Each row of a before or after table is a point. One or more steps were done to the points. Then noise was added and the rows were shuffled. The steps act on columns, c1 being the first. Name the steps. A step turns or swaps two columns, mirrors them in a line or flattens them onto one, adds a multiple of one to another, or multiplies or shifts one. Angles are multiples of 10 degrees, from the lower column toward the higher: turns from -170 to 170, lines from 10 to 170 but not 90. Use the fewest steps. Two steps may share a column if one is a turn and the other turns, adds or multiplies; they go together, in the order done. Otherwise the lowest column goes first.
In the rows, 128 means zero.

Before (9 x 3):
[[ 99 149 152]
 [ 67  19 119]
 [182 161 113]
 [108 122 156]
 [ 92 146  92]
 [ 78  54 121]
 [162 136 156]
 [185 131 204]
 [151 121 153]]
After, 9 rows:
[[207 161 176]
 [156 152 145]
 [ 79  88 139]
 [119 152 162]
 [171 166 145]
 [ 81 177 105]
 [111 180 161]
 [ 66  45 144]
 [174 193  95]]
Steps: turn c1 and c3 by -20 degrees; shift c2 by 30

Before, 11 rows:
[[131 118 125  91 167 167]
 [148 142 249  75  52 153]
 [161 138 125 148 177 119]
 [139 118 140 201 108 125]
 [140 123 156 196 178 175]
 [ 84  51 114 106 182 129]
 [122 113 122 161 129  86]
 [119 136 175 140 119 103]
 [135 110 144 209 118 134]
 [161 139 153 175 157  80]
 [164  83 140  74 169 109]]
After:
[[114  62 133  99 144 106]
 [134 105  88 101 129  64]
 [133  64 176 102  80 159]
 [129 169 152 131 101 192]
 [133 112 148 131 140  23]
 [ 94 171 235 151 195   9]
 [181 170 122  63  80 151]
 [118  48 138  75 139 111]
 [101 191 127 102  75  80]
 [ 97  82 114 124  92  21]
 [104 116 119 129  75 119]]
Steps: turn c1 and c5 by -170 degrees; turn c2 and c4 by 110 degrees; turn c3 and c6 by -40 degrees; multiply c6 by 2

Before, 9 rows:
[[130 153  83  59  45 107 166 111 120]
 [117 186 154 177 179 115 151 164 188]
 [176 167 165 104  75  80 164 135 103]
 [132 156 122  43 123  89 191 138  86]
 [132 116 197 114 150 172  59 182 159]
 [ 86 138 176 195 163 131 195 128 160]
 [158 179 193 145 138 224  87 176 132]
 [ 55 185 180 219 159 113 152 180 139]
 [180 119 151 155 157 166  86 202 109]]
After:
[[116  99 188 132 156 141 135 223  99]
 [130 118 114  66 186  90 160  62 167]
 [127 137  81  22 133 120 141  87 135]
 [111  90 160 200 101 131 172  76  94]
 [137  43 146 146 121 185 174 215 125]
 [122  65 110 197 126  91 162 127  62]
 [145  74 141  67 112  87 146  93 157]
 [145 116 143 169 124 123 154 218 146]
 [ 96  55 132 216  77  91 178 131 121]]
Steps: multiply c1 by 0.4; mirror c2 and c3 in the line at 110 degrees; turn c4 and c5 by -50 degrees; turn c6 and c8 by 30 degrees; turn c7 and c8 by -50 degrees; multiply c9 by -1

Before, 12 rows:
[[133  82 176 150 133 104 105 106 138 126 135 137]
 [106  62 107 123 123 103 147 122 162  90 112 152]
 [ 68  60 125 116  98 170  96 102  91 149 168 143]
 [109 133 153 116  62 175  90  89 185 157 108 120]
 [ 73 107 147 115  89 102 148 158 130  88  89  97]
 [ 90 124 134 105  96  87 134  93  87 124 129 154]
 [160 123 146 108 105 163 108 109 105 148 137 111]
 [ 92  74 126  76 162 114  86 165 115  94  89 147]
 [153 119 147 122 122 104  95 145  89 169 153 182]
 [ 90 113 134 105 150 129 113 150 113 108 177 142]
 [163 137 156 150 151 182 127 122 177 140  87 167]
 [139 148 174  64  70 167 125 155 109  79  90 184]]
After, 12 rows:
[[129  78 247 109 135 118 102 105  96 127 132 126]
 [ 75 110 170 165 144  88 146 156 145  92  82 107]
 [ 87 112 138 126 100 144 113 147  95 144 163  85]
 [161 138 196  97 133 152 124 124 193  92 144 174]
 [158 123 176 159 127 181 106 110  99 158 121 133]
 [102  60  73 130 125  75 148 126 167  93 146 119]
 [ 70  60 121 161 134 206  98 101  73 160 162 124]
 [152 120 176 139 132 151  95 145  43 152 190 167]
 [ 93  75 122 140  71 151  92 166  53  69 123 130]
 [138 146 244 214 113 174 124 153 129  49 157 128]
 [103 132 192 188 164 175  87  89 151 135 108 158]
 [ 94 128 144 165 133 112 134  89  79 119 152 135]]
Steps: multiply c3 by 2.5; turn c4 and c5 by 130 degrees; add 1.5 times c7 to c9; turn c6 and c9 by 30 degrees; turn c11 and c12 by -60 degrees; turn c10 and c12 by 50 degrees

Before, 11 rows:
[[ 99 168 146 123 144 177 114 156 107 129 141 131  99 115  97 133 126 157
  121 116]
 [127 163 128 156 138  89 128  95 147 138 102 132 119 140 108 130 119 131
  168 161]
 [121 126 153 109 116 156 128  93 144 114 129 126 118 130 122 128 102 128
  135 147]
 [155 134 111 139 145  78  99 123 128 124 134 118 104 146 132 103  94 137
  119  64]
 [107  97 134 139 127 145 105 110 115 140 159 114 121 121  96 125 101 121
   86 133]
 [135 102 124 109  94 115 114 108 148 163 160 100 135 142 136 107 135 107
  156 135]
 [145 175 133 130  90 136 140 110 169 139 118 128 130 134 109 136 138 119
  133 129]
 [128 143 148 164 118 132 106 112 110 112 160 124 121 125 137 140 108 132
   95 155]
 [159 129 168 121  68 156 148 122 152 131 112 131 136  91 108  95 100 107
  147 144]
 [ 79 139 112 121 112 119 129 121 121 142 116 104 156 129 104 120 110 134
  135 153]
 [168  89 160 143  60 122 146 114 109 121 104 114 122 133  91  91 111 109
  123 127]]
After, 11 rows:
[[130 143 148 163 117 134  97  98 151 123 163 122 122 156 139 117 145 140
   31 155]
 [107 102 132 143 117 143 114 115 133 158 158 115 125 169  96 115 153 120
    7 135]
 [124 125 153 115 140 160 128  91 122 129 132 128 117 126 126 139 158 132
  154 149]
 [162 132 168 142 175 156 179 128  91 132 114 131 141  73 111 131 177 107
  163 145]
 [128 163 125 153 114  87 123 106 113 151 104 132 120  94 108 153 130 132
  246 161]
 [ 80 134 114 124 137 120 119 133 125 141 114 105 158 123 102 121 147 136
  153 155]
 [137 101 126 119 164 112 146 121  95 169 157  98 139 110 131 133 131 101
  216 134]
 [150 139 111 133  94  80  86 122 107 124 134 118 104 152 129 116 151 141
  111  63]
 [149 167 136 138 163 137 153 122 111 140 119 125 127 126 112 169 129 123
  142 129]
 [100 164 148 122 117 177  69 145 146 115 139 127  97 124  97 109 124 161
  103 119]
 [169  89 161 162 183 119 174 120 101 126 102 112 122 139  94  89 165 112
  115 125]]
Steps: turn c4 and c5 by 20 degrees; turn c5 and c17 by -160 degrees; add -1.5 times c18 to c7; add -0.3 times c11 to c8; turn c8 and c10 by -30 degrees; mirror c9 and c16 in the line at 60 degrees; multiply c19 by 3; turn c14 and c19 by 20 degrees
